Every row gives one point. The points of each table are mixes of a few directions, plus a little noise. Count the directions of each table, and those that both share. Where both have some left over, give the other angles between the two spaces (their principal angles), to ten degrees, smallest first.
(in the rows, 128 means zero)

First (6 x 2)
[[ 96 138]
 [182 111]
 [ 76 145]
 [152 120]
 [183 111]
 [ 86 142]]
Second (7 x 2)
[[128 128]
 [113 133]
 [ 78 145]
 [209 101]
 [ 96 139]
 [176 112]
 [ 96 138]]
Directions: first 1, second 1, shared 1

First (9 x 6)
[[179 101 103 100 121 193]
 [124  93  81 191 104 128]
 [129 177  89 182 127  96]
 [195 181 193 111 131 101]
 [170 140 101 115 128 165]
 [101 115 149 108 135 124]
 [ 81 123 163  99 141 111]
 [ 97  98 119 168 114 107]
 [ 75 127 156  78 151 124]]
Second (7 x 6)
[[140 157 125 147 128 110]
 [ 94 194  95 188 135  69]
 [145 119 138 117 126 140]
 [110  83 133  98 128 157]
 [101 103 124 117 130 139]
 [138 184 116 167 129  89]
 [169  55 167  61 120 194]]
Directions: first 4, second 2, shared 2

First (10 x 11)
[[ 87  84  71 249 166 150 176 116  49 196 128]
 [143 145 152  77 122 119  97 123 166 119 128]
 [142 143 148  85 117 120 108 129 158 109 128]
 [158 159 162  59  77 115 130 163 160  35 128]
 [133 133 130 126 105 127 150 150 119  85 128]
 [109 108 107 170 162 136 124 104 110 189 128]
 [135 136 138 106 122 124 118 129 143 118 128]
 [121 121 124 135 153 130 108 105 133 174 128]
 [142 143 154  72 135 118  81 109 176 142 128]
 [109 107  94 201 120 141 189 151  66 112 128]]
Second (10 x 11)
[[122 151 123 128 143 117 109 104 138 120 123]
 [132 112 131 128 118 135 141 144 121 134 131]
 [125 139 126 128 135 123 119 116 133 124 126]
 [131 119 130 128 122 132 136 138 124 131 130]
 [158  21 149 127  57 179 219 240  81 167 151]
 [112 185 117 129 166 101  79  68 153 107 116]
 [151  45 144 127  73 167 198 215  91 159 146]
 [113 183 117 129 165 102  81  71 152 108 116]
 [120 155 123 128 146 115 105 100 140 118 122]
 [116 170 120 128 156 108  93  84 146 113 119]]
Directions: first 2, second 1, shared 0; angles 60

First (10 x 18)
[[146 157 106 139 103 124 180  94 123 126 144 116 164 107 128 139 144 144]
 [173 145 156  74 146 130 137   7 157 119 150 117 173 109 128 144  68  89]
 [121 132  99 157 146 105 124 141 130 163  96 163  96 115 138 127 132 133]
 [138 132 130 138  91 135 119 154 124 157 124  81 124 150 140 111 143 146]
 [138 140 142  62 139 131 129 131 152 115 151 152 119 121 120 102 109 128]
 [ 93  72 185 161  98 167  73 205  96  86 130  87 133 198 121 132 158 125]
 [119 133 103 158 146 103 129 150 132 154 100 186  98 115 135 127 138 135]
 [123 129 125 152 141 114 135 127 130 122 117 187 129 121 127 142 135 124]
 [ 99  98 129 146 152 132  93 157 115 126 109 121 100 139 126 134 125 116]
 [130 144 107  93 119 141 162 113 120 112 160  70 144 106 118 123 128 141]]
Second (9 x 18)
[[137 122 192  96  63 179 145 149  94 122 116 114 105 160  90  91 129 132]
 [129 130 126  61 131 148 116 138 122 173 106  75  56 118 113  77  90 129]
 [119 143  82 140 169  96 148 113 144 115 144 166 147  92 139 151 133 132]
 [120 145  78  82 173 111 138 120 140 153 126 120  83  80 126 108 101 132]
 [129 121 132 156 127 121 116 125 133 122 131 131 153 140 140 145 137 125]
 [130 119 128 134 134 124  98 130 134 148 120 101 121 140 142 127 119 122]
 [131 110 146 191 117 119 103 124 135 111 135 136 183 163 152 167 152 121]
 [134 127 183 119  70 168 159 141  97 100 128 143 133 154  95 112 141 133]
 [121 135  84 172 171  88 131 111 151 108 147 166 174 106 155 173 144 127]]
Directions: first 6, second 3, shared 2; angles 50

First (9 x 32)
[[107  15  67 187 247 104 215 115 169  96 151 229 125 158 132 114 184 162
  132  73 242 109 108 143 154 177 168 160 196  65 163 144]
 [139 173 128 132  77 174  68 143 165 159 103  82 115 112 154 135  80 107
  149 175  98 162 109 140  99 127  52  87  83 168 106 143]
 [106  89  76 172 189  92 116  11  36  79 106 171  82 102  96 149 149 159
  107  54 109  14 145 169 168 139 215 147 169 110 114 121]
 [128 146 145 126 119 148 131 154 147 133 133 107 126 132 124 120 123 126
  137 151 125 154 116 116 118 115  93 124 103 137 125 123]
 [132  88 115 116 147  75 148 109 108 126 137 175 160 135 137 131 153 124
  107  90 154 101 155 128 147 150 200 151 184  97 151 135]
 [128 172 182  99 102 144 138 163 114 125 144  79 130 132 100 116 128 129
  126 155  96 154 130  97 121  88 106 134  90 140 120 100]
 [147 163 131 116  68 160  80 163 181 171 110  96 142 121 169 136  83  96
  146 174 115 177 117 134  97 139  63  90 100 162 121 151]
 [133 143 158  96 108 111 139 150 116 133 140 118 152 136 122 123 137 120
  118 133 118 138 144 106 129 114 147 139 130 125 134 117]
 [129 165 154 111 100 142 115 142 119 130 129  90 121 125 113 126 117 124
  130 148  95 139 126 117 121 103 106 122  98 143 117 114]]
Second (9 x 32)
[[112 178 147 195 107 110  68  49 117 127 110 125  18  99 124 158 128 145
  165 105 105  86 130 159 108 105  95 140 112 142 118 105]
 [100  44  83 128 121  49 190 171  88  70 111 114 123 118  65 128 119  69
  138 133  59  61 205 105 113  24  69 188  99 169 167  65]
 [144 144 142 102 138 174 125 142 146 156 141 131 173 143 162 119 139 151
  106 136 165 173  96 124 138 181 171 101 146 106 118 164]
 [143 101 124  88 114 138 175 177 124 133 128  90 189 139 157 124 163 137
  101 165 114 112 138 103 104 125 159 154 122 145 154 138]
 [157 182 129 130 114 152  69  98 181 166 124 128 129 134 183 141 104 138
  138 140 155 146  81 168 129 173 141  74 137 121 113 167]
 [ 86 119 166 162 144 149 155 112  52 107 127 129  61  95  89 126 189 172
  114  93 114 116 161  87 112 124 124 194 123 124 119 108]
 [138 203 189 117 163 107 110  83 142 118 178 166 113 162  79 110 110 142
  139  94 169 167  85 138 188 120 167  84 141  70 105 100]
 [148 137 100 124 118 111  91 120 175 141 124 136 143 141 144 135  76  95
  148 140 136 135 108 163 142 128 111  79 131 131 126 134]
 [125  47  74  97 135 166 167 201 126 137 109 132 203 124 153 112 124 105
   98 147 133 156 149 107 117 168 115 136 137 143 134 171]]
Directions: first 4, second 5, shared 1; angles 40, 60, 90
